Rows are points. Examples show where two turns around zero, p and q, send a point. Write where each new point lands after one turn and then the other. Backwards means that the second turn is done in reverse. Each puzzle has new turns, and all numbers are rounded.
In the rows, zero is written as 128.

Turn p:
[102 162] -> [100 160]
[155 147] -> [154 149]
[155 105] -> [156 107]
[100  98] -> [102  96]
Turn q:
[111 155] -> [104 149]
[121  94] -> [131  93]
[154  93] -> [163 102]
[126 169] -> [114 167]
Where do these land?
q, then p backwards: [152 126] -> [152 132]
p, then q: [119 179] -> [101 172]
q, then p: [115  79] -> [133  78]
p, then q: [127 128] -> [127 128]

Turn p:
[176 123 133] -> [156 106  95]
[112 144 106] -> [126 159 135]
[ 87 125 145] -> [103 126 164]
[ 78 143 129] -> [108 150 170]
[122 100 124] -> [102 120 117]
[193 134 131] -> [174 107  87]
Turn q:
[139 125  78] -> [160 118  90]
[106 119  91] -> [129 134  84]
[134 133 196] -> [ 98 130 190]
[123 154 152] -> [125 152 154]
[138 110 123] -> [128 108 122]
Where do these land?
p, then q: [ 78 164 150] -> [101 142 186]
q, then p: [111 110 168] -> [102 123 167]
q, then p backwards: [150 130 113] -> [149 139 141]
q, then p: [169 111 121] -> [114  98  98]
q, then p: [132 125  88] -> [132 145  92]

Turn p:
[148 206 126  81] -> [ 76 161 184  87]
[141 111 135 153] -> [160 132 122 137]
[133 100 120 122] -> [141 109 112 117]
[121 118 101 150] -> [133 141  94 131]
[ 97 104 157 135] -> [132  98 127 167]
Turn q:
[158  91  99 118] -> [175 123  98 121]
[118 169 165 140] -> [ 90 145 167 122]
[121  99 112 105] -> [141  99 102 127]
[162 139 167 133] -> [138 144 167  98]
[114 171  95 111] -> [ 88 151  92 125]
[ 95  99 130 161] -> [135 107 142 176]
Where do these land?
q, then p: [136 140 165 149] -> [130 119 166 150]
p, then q: [118 103 121 165] -> [150 163 111 141]
p, then q: [159 107  90  89] -> [129  93  85  92]
q, then p: [143 146  92 128] -> [104 158 120 111]
q, then p: [137 146 174 146] -> [125 112 172 153]
p, then q: [ 75 126 126  90] -> [124  85 123 177]

Turn p:
[146 141 132  86 135 124] -> [138 140 148  93 149 133]
[ 98  84 142  95  79 152] -> [ 62 100 143 103 123  95]
[172 137 122 150 126  86] -> [188 115 110 127 130 115]
[107 122 156 174 127 128] -> [126 103 134 170  98 135]
[157 138 127 144 145 162] -> [132 117 108 135 150 168]
[168 161  88  96 125 136] -> [147 154  97  78 153 144]
[ 94 154 149 155 128 146] -> [113 128 136 149  88 160]
[ 82  87 107 125 158  90] -> [117 166 147 170 132  74]
Turn q:
[ 53 100 107 121  93 128] -> [ 76 136  82  90  88 142]
[151 102 128 141 103 157] -> [133 119 153 140  96 159]
[109 113 107 152 177 116] -> [ 95 115 133 109 176 140]
[157 153 121 142 125 128] -> [151 140 132 154 143 138]
[139 154 116  53 111 133] -> [183 162 118  90 105 103]
[130 113 108 148 168  85] -> [121  95 115 117 182 140]
[131 153 145 116 132 138] -> [137 147 136 136 127 103]
[154 135 192 151 115 139] -> [130 110 155 186 107  99]
Where do these land?
p, then q: [122  93 132 163  84 120] -> [116  88  92 117 119 163]
q, then p: [ 86 174 136 116 129 153] -> [155 165 134 113  80 135]
q, then p backwards: [131  68 118 142 124 129] -> [136 141 171 132 102 162]
p, then q backwards: [142 145  99  97 137 116] -> [122 153  99  99 142 132]
q, then p: [137  93 162 120  97 149] -> [113  81 125 114 106 100]
p, then q: [172 153  86 128 162 129] -> [162 163 161 121 170 143]
p, then q: [107 171 163 129 163 100] -> [145 137 154 185  98 109]

Turn p:
[136 130 119 141  99 117 131 109] -> [125 127 120 142 114 114  97 136]
[153 152 102 149  92 141 125 162] -> [112  92 103 135 114 167  96 129]
[148 143 161  98 105 145  93 139] -> [147 104 174 127 117 151 112  98]
[170 128 133 153 102 185 132 139] -> [106 107 133 183 106 171 124 118]
[ 80 125 157  49 117 116 129 111] -> [147 169 176  69  98 105 132 103]
[ 96 111 145 120 124 135  85 108] -> [108 128 173 118 145  99 124 111]
[ 85 102 116 151 194  78 156 158] -> [128 129  83  87 162  94 191 169]
[117  96 132 171 175  71 171 149] -> [144 116  79 122 141  88 184 183]
[137 103 103 104 138 129 139 139] -> [129 135 100 122 121 126 146  97]
[131 175 121 130 117 164 130  92] -> [118 164 146 148 133 162  88 136]
[156 143 119 141 146 128 116 102] -> [143 137 122 157 158 132 111 128]
Turn q:
[141 155 177 141 111 151 166 145] -> [ 96 114 135 150 180 158 145 149]
[107 134 129  78 139 109 145 132] -> [102 112 109 112 117 112  91 150]
[137 158 126 146 128 123 171 152] -> [123 138 102 151 171 124 133 152]
[124 156 121 128 128  93  97  93] -> [105 148 118 110 118 100 131  83]
[147 118 115 126 104 149 155  71] -> [138 134 121  67 141 152 160 134]
[ 74  38 133 137 121 151 135 141] -> [163 110 123 143  62 199 114 150]
[151  91 140 133 120 113  90 139] -> [134 116 156 145  88 116 157 123]
[148 153 107 125 208 121  85 147] -> [164 102 138 149 143  61  94  87]
[122 149 104 139  93 143 109 131] -> [129 177 150 125 134 133 126 125]
Where do these land?
p, then q: [135 134 113 152 131 146  89 157] -> [162 102 126 123 106 154 109 114]
p, then q: [134  77 171 112 122  88 133 137] -> [104 120  98 123 108 115 183 164]
q, then p: [ 91 158  98 132 161 109 134 151] -> [124 109 111 128 182 119  88 123]
q, then p: [ 87 129 119 101 145 152 116 120] -> [124 116 163 130 145 124 109  89]
q, then p backwards: [169 114 141 112 124 136 144 114] -> [106 121 152 139 145 113 121 161]
q, then p: [ 94 179 113  95 101 118 143 142] -> [116 120 145  71 172 144 110 133]
q, then p backwards: [ 56 184 127 164 115 172 143 103] -> [140 189  63 100 152 177 107 110]
q, then p: [157  94 152 131 145 158 143 139] -> [127 111 121 159 108 126 176 117]
q, then p: [212 124 137 143 124  93 100  97] -> [173 168  99 124  77  91 147 167]
p, then q: [145  87 109 138 111 108 135 121] -> [136 160 100 124 101 117 149 124]

Turn p:
[150 164 161 162 111  92 133 149 129] -> [103 121  79  80 114 116 127 113 139]
[105 102  94  96 107 160 177 101 162] -> [131 125 185 178  83 143  95 121 118]
[ 84  93 124 170 135 114 139  83 124] -> [152  98 165 125 143  76 106 101 110]
[128 118 152 118 159 135 134 121 106] -> [134 152 131 136 153 109 121 134 153]
[123 159  84 104 111 108 136 177 128] -> [104 128 137  96  94 162 139 176 111]
[160 110 187 144 115  88 113 148 145] -> [151 104  67 101 128 129 114 112 169]
[132 163 115 105 140 102 111 142 186] -> [101 108 136  99 134 194 123 120 137]
[ 70 124 136 168 139 161 116 145 124] -> [108 102 122 148 167  95 103 148  88]
[184 135 111 130 125 139 139 132  96] -> [122 153 118 136 101 117 180 132 146]
[115 115  81 140 148 169 106 121  86] -> [134 135 157 160 153 104 173 154  93]
[157 125 163  71 118 140 103  87 122] -> [169 183 113 148 138 163 126  96 143]
Turn q:
[ 80 148 141 129  92 180  96 134 144] -> [139 151 199 113 139 154 159 113 113]
[100 161 132  93 144 104 123 107 140] -> [ 93 119 131 131 152 141 121  82 146]
[160 122 125  94 176 124  99 103 157] -> [110 131 127 138  86 121  76  93 153]
[101 116 129 154 108 114 109 123 116] -> [162 128 136 134 156 112 142 118 118]
[158 153 171 110 172  69 140  75 188] -> [ 87 161  90 140 158 138  41  96 169]
[ 99 175 148 137 148 144  96 153 113] -> [106 123 165  80 145 112 132 105 100]
[118 134 104 157 107 143 147 131 128] -> [147 133 117 123 131 152 152 138 100]
[126 117 118 141 148 172 159 111  96] -> [141  82 134 122 113 158 116 157 105]
[178  98  82 137 103 134 151 136 117] -> [158 129  83 136  81 133 152 162 134]
[147 108 133 131  74 123 138 141  98] -> [156 130 120 125 134 116 166 169 155]
[141  76 125 125 137 102 151 194 110] -> [108 120 106 163 112  70 151 176 113]
Where do these land?
q, then p backwards: [108 126  99 156 168 100 124 132 150] -> [108 142 150 155  91 158 114 103 131]
q, then p: [128  93 118 112 123 112 135 142 167] -> [ 97 105 118 108 121 104 133 112 101]
q, then p backwards: [127 170 121 162 140 137 131 172 168] -> [109 196 122 123 103 132 120 119  97]
q, then p: [121 134 106 168  98 111 124 137 141] -> [101 158 147 116 112 119 160 126 141]
p, then q: [139 125 150  63 115 126  88  80  98] -> [116 130 108  51  97 163  97 127 142]
p, then q: [ 85 130 116 141 130 158 130 156 122] -> [130 108 136 124 141  81 144 133 100]
q, then p backwards: [ 95 126 161 148 127 125 154 121 154] -> [ 92 139 133 105 153 158 105 126 129]
q, then p: [182 114 163  68 119 105 116 112  47] -> [160  48 137 126 108 193  88 132 169]
q, then p: [166 110 153 122 134 174  99  99  83] -> [169 115  76 143 115 177 118 128 156]
p, then q: [128 152  94 140 126 132 179 130 150] -> [140 135 164 147 178 132 150 134 136]
